Every row gives one point. Each copy is the shape, with its points in the same order, turned, moved and blurred by noise. Some copies are also mirrored. Which?

Shape (7 x 2):
[[-54  21]
 [-30 -27]
 [ 14 -56]
 [-50   3]
 [-36  56]
 [-24  39]
 [ 47 -49]]
Copy 1:
[[-13  41]
 [-54   2]
 [-71 -50]
 [-31  32]
 [ 24  31]
 [ 11  15]
 [-54 -79]]
Copy 1 is: only turned
Copy 2, 7 rows:
[[ 63 -10]
 [ 20 -43]
 [-32 -49]
 [ 52 -24]
 [ 62  30]
 [ 43  20]
 [-59 -27]]
Copy 2 is: mirrored
Copy 3 (7 x 2):
[[-23  53]
 [-42   0]
 [-31 -52]
 [-34  36]
 [ 16  65]
 [ 10  45]
 [ -3 -70]]
Copy 3 is: only turned

Shape:
[[-14  62  18]
 [ 55  10 -10]
 [ 37  38  47]
 [  2  14  55]
 [ 22  56 -61]
 [-41  -1 -12]
 [-44 -54   1]
 [ -5 -38  72]]
Copy 1, 8 rows:
[[-50  54  55]
 [ 29  12  43]
 [  6  74  28]
 [-19  66  -1]
 [ -8 -22  95]
 [-51  -8   7]
 [-37 -23 -44]
 [-10  54 -57]]
Copy 1 is: mirrored
Copy 2, 8 rows:
[[-69  16   0]
 [ 16  55 -12]
 [-39  25 -49]
 [-29 -21 -29]
 [-40  85  40]
 [-36 -11  58]
 [  2 -49  54]
 [  5 -64 -28]]
Copy 2 is: mirrored

Shape:
[[-65  -1  42  -8   6 -10]
 [-25   9  29  -5  46 -42]
 [  0  -2 -65 -31 -27  -3]
 [-13 -40  41  -9 -23 -10]
 [  8 -15   4 -52 -19   7]
 [ 34  16 -26 -37  -2  11]
 [ 63  70   6  48 -63  68]
 [ 23 107   7 -39  18 -26]
 [ 21 -21  14   4 -72  -2]]
Copy 1 (9 x 6):
[[-35  -5  17  65   7 -25]
 [-18 -13   1  18   6 -65]
 [ -1  11  22 -27  66  38]
 [-43 -22  -9  25 -19  18]
 [ -4 -27  29  -7   4  32]
 [ 30  -1  25 -35  19  19]
 [ 56 103   7 -14 -51  57]
 [ 27  42  74 -42 -12 -57]
 [-39  21  -7 -11 -18  61]]
Copy 1 is: only turned
Copy 2:
[[-52 -25 -38   5 -41 -19]
 [-16 -54 -45   7   3 -31]
 [ 26 -11  55  -6 -22  25]
 [-40  -4 -16 -41 -22 -25]
 [-33  -7  48 -25   5 -15]
 [ 16  -5  48   5  14 -11]
 [ 25 121  39  62 -23 -24]
 [ 29 -41  36  80  -4 -73]
 [ -9  49  21 -44 -41 -23]]
Copy 2 is: mirrored
Copy 3, 9 rows:
[[-31 -22 -24 -34 -14  48]
 [  1 -19  22 -27  21  60]
 [-24  37   3  41  40 -26]
 [ 11  16 -49 -33   7  30]
 [-10  56 -14   0   7  15]
 [ 10  48  20  37   8   0]
 [ 69   3  13  35 -84 -77]
 [ -5  22 107 -11 -31   7]
 [ 27  34 -43 -22   2 -46]]
Copy 3 is: only turned
Copy 4:
[[ -37   17   18   10   73   23]
 [ -21  -40   -6   -7   60   41]
 [  16   12  -29   39  -29   -6]
 [ -18  -12   44   19   47  -31]
 [  31   -5    1   27   27  -26]
 [  48   -9  -29   -2   -6   -7]
 [  23   65   18 -101  -24  -56]
 [  23   -1  -88  -61   40   12]
 [  -6   10   23    8    1  -67]]
Copy 4 is: mirrored
